Each row is a point. Each copy is the shape, with its points in the same order, turned, moved and blurred by noise. Say if it was mirrored as well.

Shape (5 x 2)
[[  4 -49]
 [ -7  38]
 [-24 -18]
 [-25  49]
 [ 14  -2]]
Copy 1 (5 x 2)
[[-18  31]
 [ 35 -36]
 [-14 -11]
 [ 32 -53]
 [ 29   8]]
Copy 1 is: mirrored
Copy 2 (5 x 2)
[[ 41 -30]
 [-27  35]
 [ -9 -28]
 [-44  26]
 [ 11  13]]
Copy 2 is: only turned
Copy 3 (5 x 2)
[[ 47  14]
 [-32 -30]
 [  9  18]
 [-43 -18]
 [ 22 -19]]
Copy 3 is: mirrored
Copy 4 (5 x 2)
[[-32 -13]
 [ 40  33]
 [  6 -13]
 [ 60  26]
 [ -8  25]]
Copy 4 is: mirrored

Shape (9 x 4)
[[ 11 -55 -20  -8]
 [ 23  37 -22 -21]
 [  7 -11  -3  26]
 [-12 -27  30  24]
 [ 52   4   3  10]
 [-26 -18   5 -17]
 [ -6   7   0  10]
 [ 18  -1 -47  28]
 [-16  20 -41 -19]]
Copy 1 (9 x 4)
[[ 60 -15 -13  42]
 [ 19  20 -25 -37]
 [  9  16 -14  34]
 [ -7 -13  15  50]
 [ 23  42  10   5]
 [ 11 -38 -11  17]
 [ -5   1 -15  12]
 [ 25  31 -52  28]
 [ 13 -10 -59 -14]]
Copy 1 is: only turned
Copy 2 (9 x 4)
[[-10 -46  -2 -28]
 [  9  38 -34 -11]
 [-40  -1   0  -3]
 [-38 -10  40   6]
 [-34  28  -9 -43]
 [  9 -13  19  13]
 [-18  11   1  12]
 [-38  -7 -48  -4]
 [ 16   5 -40  20]]
Copy 2 is: mirrored
Copy 3 (9 x 4)
[[ 40 -41 -24 -13]
 [ -3 -15  48  22]
 [  9   3 -19  12]
 [  3  17 -36 -26]
 [ 37  16  18  18]
 [-10 -25  -6 -34]
 [-10  -2  -3   3]
 [ 14 -23 -12  48]
 [-23 -47  19  15]]
Copy 3 is: mirrored
Copy 4 (9 x 4)
[[ -6   2 -27 -53]
 [ 18  41  37  -7]
 [ 14  -2 -17   3]
 [  2 -43 -16  -1]
 [ 54  12   0 -17]
 [-29 -14  11 -18]
 [  3   2   7   8]
 [ 14  43 -27   1]
 [-26  42  21  -3]]
Copy 4 is: only turned

Shape (11 x 6)
[[-17   1  25 -25   4  40]
 [ 23  24 -13   1 -15   2]
 [ 20 -42 -37  22  14 -13]
 [-50  -8  17 -31  19   0]
 [-43  18  -6 -34   4  33]
 [-24  -8  13 -12 -14  19]
 [ 22   6 -17  33  16  23]
 [ 39 -39 -30  -5  13 -16]
 [ 11 -44 -43  13  -2  -4]
 [-34  11  25 -12 -17  12]
 [  8   4 -14  20  25   1]]
Copy 1 (11 x 6)
[[ 19 -17  36   2 -23  19]
 [-12  20 -20  23 -29  27]
 [-35 -17 -51 -15   4  -6]
 [ -4   4  48 -36  -6   9]
 [-19  -5  56   3 -19  31]
 [ -1  -3  26   1 -25  -5]
 [ -7 -11 -31  30  12  20]
 [-24 -19 -56 -27 -21  12]
 [-46 -22 -38  -9 -11 -12]
 [  6  18  40   4 -24  -1]
 [-12   3 -22   4  16  20]]
Copy 1 is: only turned
Copy 2 (11 x 6)
[[ -5   4  35  30   5 -17]
 [-11  21 -36  20  22  -9]
 [ 23   3 -26 -25   9  44]
 [  8  18  38   1 -35 -21]
 [-26  35  38  29 -20 -14]
 [ -9  -8  18  11 -10 -19]
 [ 10   2 -29  34   9  35]
 [ 28  14 -17 -31  29  30]
 [  4   0 -22 -30   3  38]
 [-11  -5  12  22 -24 -42]
 [ 15  10 -25  23  -2  23]]
Copy 2 is: mirrored
Copy 3 (11 x 6)
[[ -4 -32   9 -35 -20  27]
 [  1  34  16 -12 -29  11]
 [ 18  31 -11   3  41 -11]
 [-31 -41 -18  -9 -15   5]
 [-22 -27 -26 -39 -36  27]
 [  6 -21  -3 -11 -21  25]
 [ -6  36  20 -18  19  32]
 [ 17  27   2 -11  27 -34]
 [ 25  31 -24   0  29  -3]
 [-11 -23  -4  -1 -33  32]
 [-19  22  12  -6  16  16]]
Copy 3 is: only turned
Copy 4 (11 x 6)
[[-13   0  59 -17   4  11]
 [-36  16  -8  -2  -9 -11]
 [  5 -10 -43  -8  40   7]
 [  1 -28  59  20  21   0]
 [-41 -16  60  11  15  16]
 [-11 -19  36  -7  -6  15]
 [-14  39 -15  -6  15  23]
 [ -1  -9 -34 -23  41 -21]
 [ -7 -23 -36 -13  34  15]
 [-11 -15  45   9 -21   9]
 [ -6  24  -6   9  23   8]]
Copy 4 is: only turned

Shape (12 x 8)
[[  1 -10 -12  24   8 -35  18  35]
 [ 38  -7  10  11   1   9 -11 -28]
 [ 42 -18 -25 -27  -8  12   6 -13]
 [-45 -28  19 -11 -25  -3  18  21]
 [  8 -17   4   5  52 -13  12  43]
 [ 38  -9  -5  11  -7   4  22   8]
 [-43  12  10 -32   4  -5   9  14]
 [ 39  -4  11  -8  43 -12  24 -15]
 [-24 -17 -22 -17  16  17   9 -16]
 [  7   5  16  52 -27  -1  21   0]
 [-23   4  -1   0  17  27  22  12]
 [-49  11 -16  -1  24  38  -7  23]]
Copy 1 (12 x 8)
[[ 13  57   9   4 -21  -7  28   9]
 [  3  -7  36  36 -15   5 -22 -26]
 [ 49 -23  25  15  -4  -8 -14  -6]
 [-13  32  43 -36   8  27   9  34]
 [  9  45  21   9  12 -17  50 -25]
 [ 34  15  14  16 -21  11   2 -14]
 [-23  -2   4 -18  25   0  33  28]
 [ 10 -15  29  27 -19 -27  30 -28]
 [ -3  -9  11 -27  17 -22  -8  -5]
 [-12  34  14  11 -46  37  -8  -9]
 [-10   6   5 -29  13  10  19 -17]
 [-19  21 -23 -27  45   2   4 -13]]
Copy 1 is: mirrored
Copy 2 (12 x 8)
[[-24 -15 -37  14   1 -40 -37   1]
 [ -8  14  28   8  -6  16 -26 -11]
 [ -4  12   0  33  24  17   7 -37]
 [-28 -23 -43  -3 -32  -9  19  13]
 [-39   3 -36 -23  25 -31 -40 -15]
 [-23   4  -2  29  22   5 -21  -1]
 [ 11  -3 -37 -32 -19 -19  20  12]
 [ -8  49 -20  -2  17   0 -43 -17]
 [-10  24  -7   3 -16 -23  31 -25]
 [-29  -2   8  31 -24 -12 -29  41]
 [-19  18 -16  -9   0 -31  20  12]
 [-19  -2   0 -32   1 -60  36  11]]
Copy 2 is: mirrored
Copy 3 (12 x 8)
[[ 57   8  -7  19  11  -6   0  12]
 [ -4 -28  28  16  35  -9 -18 -20]
 [  8 -29 -15   2  40 -34 -17 -38]
 [  9   3 -17   1 -33 -34 -28  26]
 [ 31  24  -2   4  50 -22  17  34]
 [ 31 -39   5  11  27 -25   3 -10]
 [ -7  23 -13 -27 -17 -16   1  15]
 [ 21   4  37  -9  51 -35   7 -12]
 [-19  27 -15  15   9 -42  -4 -15]
 [ 25 -34  25  32 -11   4   3   6]
 [-12   5  -7  10   2 -31  24  10]
 [-32  20 -34  11   5  -3  24  22]]
Copy 3 is: only turned

Shape (14 x 11)
[[ -7  -1   3  -6   1  -8  12 -15  10 -13   9]
 [-10 -13   7  -5   8  -2  -6   2   6 -13  -1]
 [  4   8  13   6  24   9  -5 -20  -1  20 -10]
 [-11 -10  15  -7 -19 -11 -15   6   0 -17 -34]
 [ -7   2  19  -1  23  -2 -15 -19  10 -15 -18]
 [  2  43   4 -32  15   3   1  -7   8  48 -25]
 [ 18  26  -7 -28  13  10 -18   8   3  -4  -8]
 [ -5   4  -4  -4 -31   3 -15  20  14  24  -3]
 [ 16  -5 -16 -43   8  -3  -5 -19  -3  39  17]
 [ -9  11  -6  13 -60   7 -11 -12  -4  35  10]
 [ -7  -1  11  -7  17  -6  -9  -3 -23   0  15]
 [ 16 -12  17  15  -1 -14  18  -9  -1 -11  10]
 [  1  -9  17 -19 -18  25 -10   7  -3 -12  15]
 [  3  -9 -10  12  20  -6  38 -19  -1  -7 -18]]
Copy 1 (14 x 11)
[[-25  -5  -1   6  -4   3  13 -22   1   9   2]
 [ -6   5  -7  10  -2   6   2 -13   9   1  -7]
 [  0 -29  -9  -8  15  17  -2   9  -6   6  -4]
 [  4   3   5   8 -26 -19  17   2  12 -18 -19]
 [  2 -22  -8  -1   6  12   9 -15  14 -13 -14]
 [  7 -40   7 -12  22 -15   1  26 -10  -5  44]
 [ 16 -19  -2   6  -7  -6 -21 -18 -13 -15  24]
 [ 13  10  18  20  -4 -27   4  12 -11  19   5]
 [  0 -19 -42   7   3 -12   0   5 -17  28  42]
 [ -6   1  14  20   2 -34  20  24 -47  34 -12]
 [-20 -11 -23  20   0   8 -16   3  -3  -2  -4]
 [-27 -14   4   2 -25  16   4 -11   3  25 -16]
 [  3  15  -2  33 -19  13   9  -7 -23  -2   6]
 [-33  -5  -5 -40 -10  11   0 -11   7  12  -4]]
Copy 1 is: mirrored
Copy 2 (14 x 11)
[[  1   7   4  -9  -1  -2  -5 -21   2  -1  -2]
 [ -4   2  10 -18 -14 -15   0  -3  -5   2  -9]
 [ 14  10  -2 -22  18 -19 -17  15  11 -10   8]
 [  5  -8  10 -10  -4 -19  28   9   4   8 -38]
 [ 11  16  13 -19  -2 -24 -12   1  10  -8 -21]
 [ -2   1 -33 -24  38   4 -32  31  27  24  -8]
 [ 12  -2 -19  -3 -12   6 -30  23   6   5 -21]
 [-24 -33 -18  -1   2  -5   7  21   5   1  -7]
 [  2   1 -46 -41  -5  24  -7   9  13  -1  13]
 [-11 -37 -38  12  29 -10  32   2   0 -20   7]
 [  4  25 -10 -14  -6  -8  -1   9 -20  -7   4]
 [ 10  10  21  -1  -2   3  11 -10   3  -9  17]
 [  3 -24  -2 -12  -7   9  -3   0 -31 -17 -15]
 [ 30   9  13 -14   0 -16  -6 -18  14  27  22]]
Copy 2 is: mirrored
Copy 3 (14 x 11)
[[  1  -4   9   1   9   1  18  -3  15 -12   5]
 [ -5 -21  -6  -7   5   7  -2  -9  14 -11  10]
 [ -1  -9 -23   1  20  -3  14 -19 -29 -11   0]
 [ 10  -8  -8 -20 -13   8 -13 -24  12 -36  35]
 [-12 -17 -12  -1  17   4  14 -22  -3 -38  13]
 [-15  24 -20   6  21 -30  -1 -15 -44   7  35]
 [-20  10 -22 -19  30  -1  -9  14  -7 -13  23]
 [  4  16  -5 -19   2   4 -32 -26   3  13  10]
 [ 12   0 -17 -11  46 -15   9  -7   0  37  26]
 [ 39  42  -2 -25  -2  -5 -14 -38   6  13 -11]
 [ 13 -22 -24   5  19 -18  -5  -4  10 -13  -1]
 [ 26 -17  10   5   4  17  11   4   1 -15  -6]
 [  3 -14   3 -41  13  -9 -16  -2  15 -10  -5]
 [  6  -9 -12   9 -17  14  43   7  -4  -7  12]]
Copy 3 is: mirrored
Copy 4 (14 x 11)
[[ -4  -9   3 -20  -7  -4 -16   9  19   2  -1]
 [ -4   0  -6 -15  -5   8  -1  16  19 -10 -11]
 [-12   9  15   0  20  15   9  -3  15  17  -3]
 [ -5  17  -2  -8  -6 -13   7  41  -8 -23  -7]
 [ -7  11  20 -12  12  14   2  25  24  -6  -4]
 [  2  40   7  -2  44 -24   3 -17  14  32  10]
 [ 24  24  -7 -31  27   8  -4   2   2  -1   6]
 [ 12  19 -29   7  -1 -15  -5   6 -12   8 -21]
 [ -7  -3 -27 -37  30  -9   5 -11  11  45  -9]
 [ -1   7 -15  13 -21 -14 -17   5 -41  39 -22]
 [ -6   8 -11 -21 -12  19  15   6  18  13   9]
 [ -6 -33   0   0  -9   8   0   9   8  -2  11]
 [-11  11 -35 -19  -3  19 -22  14  -9  -6  -1]
 [-16 -23  32 -18  -1 -10   7 -16  14 -11   0]]
Copy 4 is: mirrored
